Every row gives one point. A path goes straight from each point to the next, and from the last back to the first. The post is the endless flat space through its rows: a point in 2 columns, a line in 3, a plane in 4, and so on, so that a path can go around it. Count how often the path circles the post. Going back the other way cancels.
(in the rows, 128 means zero)

Post (2 x 3):
[[103 126  81]
 [102 120 178]]
Path (30 x 3):
[[ 78 160  73]
 [ 42  95 179]
 [ 94  82 137]
 [121  91 165]
 [130 133 145]
 [135 130  70]
 [143  85  48]
 [ 76  91 174]
 [ 54 126 151]
 [ 84 180  81]
 [120 145  54]
 [ 90 190  99]
 [ 72 130 183]
 [ 41  83 154]
 [111  98 171]
 [142 104 122]
 [138 116  86]
 [121  54 101]
 [126 105  97]
 [ 98  55 175]
 [140 104 116]
 [120 126 171]
 [134 148  65]
 [154  84 158]
 [ 90  81  66]
 [ 69  59 111]
 [100  80 113]
 [ 40 103  51]
 [ 63 159 142]
 [108 150 102]]
Times around: 0

Post (8 x 9):
[[126 147  59 106 140 125 126 146 156]
 [ 68 130 178 112  83 104 139  89 180]
 [ 89 128 221  36 133 143  74  37 216]
 [ 70 171  88 187 122 179 106 167 130]
 [120 141 125 157  84 167 140 196 161]
 [ 62  94 107 161 162 162  82 224  39]
 [120 138 103 183 121 115 123 186 178]
 [ 98 182 180 142 151 165 145 123 173]]
Path (18 x 9):
[[114 145  64 130  50 166  47 154 150]
 [ 97 184 158 102 151  90 101  91 212]
 [ 75 143 110 184 114 161 102 204 185]
 [ 27  97 176  68  98 192 147  92 159]
 [ 84  91 174 110  66 190 105  91 132]
 [141 213  96 110 122 139 129  81 132]
 [119 165 100 103  84 193  90 120 134]
 [165 145 165 121 128 144 103 181 158]
 [113  96 194  93 163  71  74 163 192]
 [ 65 139  68 128  94 179 104 153 211]
 [119 162  83 197 172 162 180 175 144]
 [141 148 165 141 146 172 110 125 143]
 [135  94 194  67 109  68  97 115 175]
 [145 230  89 111 145 123 144 175 199]
 [ 66 149 180 145 115 148 165 159 157]
 [ 82 124 171 158 181 149 146 150 163]
 [153 155  42 194 147 132 163 162 139]
 [150 141 150  93 111 143  88 137 163]]
Times around: 3

Post (17 x 18):
[[111 130 190 163 156 136 123 109 206 147  89  84 134 125 132 145 140 115]
 [152 114 106 146 113 143 141 103 105 152 151 152 133 157 108 105 117  91]
 [137 104 137  93 146 177 120 154 138 150 119 145  90 134 155 128 154 107]
 [139 137 100  81 151  48  92  62  53 166 146 123 112 115 173 130  94  50]
 [ 83  95 154 102 143 115 149 138  95 157 114 137 188 197 128 162 110 160]
 [127 140 124 143 125 138 156 142 134  91 120 140 125 106 156 131 135 135]
 [136 166  52 133 108 121  87 130 153 120 155 170 101 133 118 116  87 145]
 [117 109 166 139 104 130 126 137 137 105  78 145 119 103 119 119 161 101]
 [195 118 183  97 132  75  82 143 137 119 120 117  89 137 162 169 103 138]
 [ 98 106  79  60 124  54 168  38 137 191 152 124 175 159  79 118  60  69]
 [161 137 147  93 142 126 112  94 143 172 154 169  87 167 124 178 140 141]
 [ 82  62 128 131 132 163 144 108 120 149 174 223 215 163 223 142 131 172]
 [126 132 118 120  86 167 116 152 131 129 173 170 131 138 122 160 111 112]
 [130 125 131 132 150 148  94 126 141  84 135 114 110  86 114 142 164  89]
 [ 18  64 101 141 124 143 165 120 103 127 103 108  67 105 159 121 117 170]
 [141 115 188 122 141 130 106 168 151 133 158 134  60 129 141 119 186  94]
 [131 124  63 126  73 162 141 128 154 123 140 107  72 115 147 127 186 169]]
Path (22 x 18):
[[136 159  93 185 108 159  93  39  98 129  65 186 121 131 106 141 112 187]
 [153 113 176  86 186 174 157 171 174 157  52  76 186 127 172 133 154 111]
 [ 72  89 126  49 149 105  61 119 127 169 135 182 167 115  52 118 156  62]
 [143 146  81 177 141 191 114 116  91 176 148  74  81 171 188  76 167 172]
 [166 170 122 185 113 207 166 134 102 143  83 130 129 147 133 153 104 176]
 [ 37 115  56 130 171 125 139 107 141 137  82 124  69 101 109 105  76 151]
 [114  95 145 121 160 113 191 162  69  88 118 159 172 181  62 142 197 106]
 [ 86 162  90 112 104 122 141  67 139  94 184 182 109 142  87 163 163 136]
 [133 114 174 129 111 133 166  29 137 182  88 115 249 149 186 128 117 109]
 [168  60 169 124  97 175 125 157 177 136 109 169  52 148 130 103 130 182]
 [ 77 112 147 138 148  88 134  35 148 209 114  64  96 133 225 138 130 140]
 [ 77 158 116 100 189  91  66 100 173 142 192  88 111 142 168 126  36  38]
 [163  77 204 100 107 165 144 119  93 207 137 136  78 176 212 135 154 139]
 [151  99 100 144 116 210  52  87  64 144 156 166  67 122 104 160 109 162]
 [ 90 141 130 125 167 217  97 126 179 111 111 142 140 111 135 156 130 107]
 [143 173  14  49  63 113 104 178  88  70 181 189  84 115 106 105 161  86]
 [112 135 149 131 106  59 146  95 152 158  25  80 107  91 167 128 147 113]
 [139 132 151 139 116  68 155 147 107 127  71 175 141 128 113  67 135 118]
 [122  91 125 111  96 181 137 139  88 165 107 171 122 150 139 118 181 137]
 [169  82  83  91 144 100  89  85 127 188 158 157 161 123 129 141  60  56]
 [ 92 136  45 148  38 123 202 151 117 115 155 155 107 120  80 101 146 128]
 [152  99 168 142 121 180  76  96 112 135 109 127 151  61 172 138 165  58]]
Times around: 0

Post (17 x 18):
[[115  87 134 125 119 190 140  67 118 153  79 143 124 152  98 146  40  89]
 [ 72 119 106  59 115  73 120 127 140  42 175 120  67  71 152 119 161 116]
 [ 71 192 133 172 130 137 146 101  61 160 136  60  60 143 152 126 120 117]
 [120 147 116 146 170 138 134 154 104 145 157  72  95 120 176  91 159 121]
 [180  87 148 110 120 153 110  62 130 110 113 137 193 167  94 179 100  84]
 [153  91 131 179 122 146 142  62 102 145  88 168 185 169 149 154  52 110]
 [112 103  96  81  48  73 131 154 164  48 131 104 124 144 123  94 136 136]
 [129 136 109  32  70  92 142 117 116 120 150 120 158 102 121  95 141 142]
 [123 135  62  29 138  66 123 141 184 133 158 132 168 130 151 127 127 118]
 [165 142 130  45  67  93 124 103 151  98 111 161  79 136 114 113 123 114]
 [ 61 142  97 128 176 138 178 164 101 140 102 105  80 154 178 129 192 127]
 [ 79 140  85 111 158  77 142 169  86 116 102  54  85  85 186 109 191  85]
 [122 101 102  79  70 129 114  93 178 121 125 145 146 109 136 145 131  96]
 [107 196 131 148 130 140  94 187  55 130 118 111  81 125 156 125 147 106]
 [127 140 107  69 129  56 145 166 145  93 111  97 103  81 147 133 170 192]
 [157  58 171 161 113 154 110 112  87 171  86 126 133 188 163 151  77 101]
 [187  60 107 126 107 137 129  62 132 166 129 176 148 175  43 170  99  97]]
Path (25 x 18):
[[ 68 145 117 107  85 120 122  48 196  11  74 146  63 132  79 139 133  83]
 [117 140 112 141 122 127 121 108 129 178 125  97  98 136 176 131 153  55]
 [151 131  94  93 101  76 186 143 136 147 127 133 154  99 127 102  84 153]
 [ 99 144 120  50 151 102 173 154 123 145 104  78  83 116 129 103 155 118]
 [142  79 145 110  70 134 103 111 103  51 163 133 137 114 131 133  85  70]
 [133 128  79  84 104 156 115 150 114  93 105 138 134 136 110 115  79 105]
 [ 77  63 126 169  57 176 133 135 135  45  41 138  41 194 133  74 124  65]
 [113 209 152 119 123 143  63 109 131 160 142 147  81 157 153 155 124  57]
 [ 78 119 115 146  86  92 122 110 186 111 128 145 145 177 165 138 117  91]
 [167  63 125 122  94  44 126 219 146  71  56 122 152 140 140 126 156 121]
 [119 133  73 150 114 116 134  63 147  77 163 116 135  97 113 155 124  73]
 [ 98  81 120 141  80 147 122 161  20  63  97 100  65 149 149  83 139  90]
 [ 87  65  95  79 147  72 184  72  79 164  71 122 109 133 138 104  86 116]
 [151 189  90  57 112  68 183 138 134 123 106 151 125  75  98  82 113 183]
 [218 108 142 141  87 121 102 149 110 118 128 143 164 155 167 146  65  65]
 [215  93  90  50 108 116  74  72 122 113 179 195 149 154  85 161 139  57]
 [136  78 119 114 113  61 122 163 121  60 122  66 105 124 132 108 147 185]
 [151  68 103  30 108 109 180 108 140  86  87 183 115 115 120 139  86 150]
 [121 116 139  92 101 122 155 128  57  83  28  42 133 169 164 131 116 160]
 [ 56   7  60 130 216 117 127 160 185  86  88 140 129 114 172 112 135 105]
 [149  51 163  44  72 127  67 179 152  34  80 159 158 173 127 167 180  60]
 [181 107 194  51 113 104  50 161 146 111  75 116 130 145 165  74  85  36]
 [154 151 139 149 105 108 131 168  79  91 125  41  91  45 147  96 138  98]
 [134 171  97  86 148 108 114 163  84 102 140 115  97 123 163 131 178  77]
 [ 74 127  73 169 127 152 183 196 122 122  34 103  72 146 137 124 209 172]]
Times around: 4
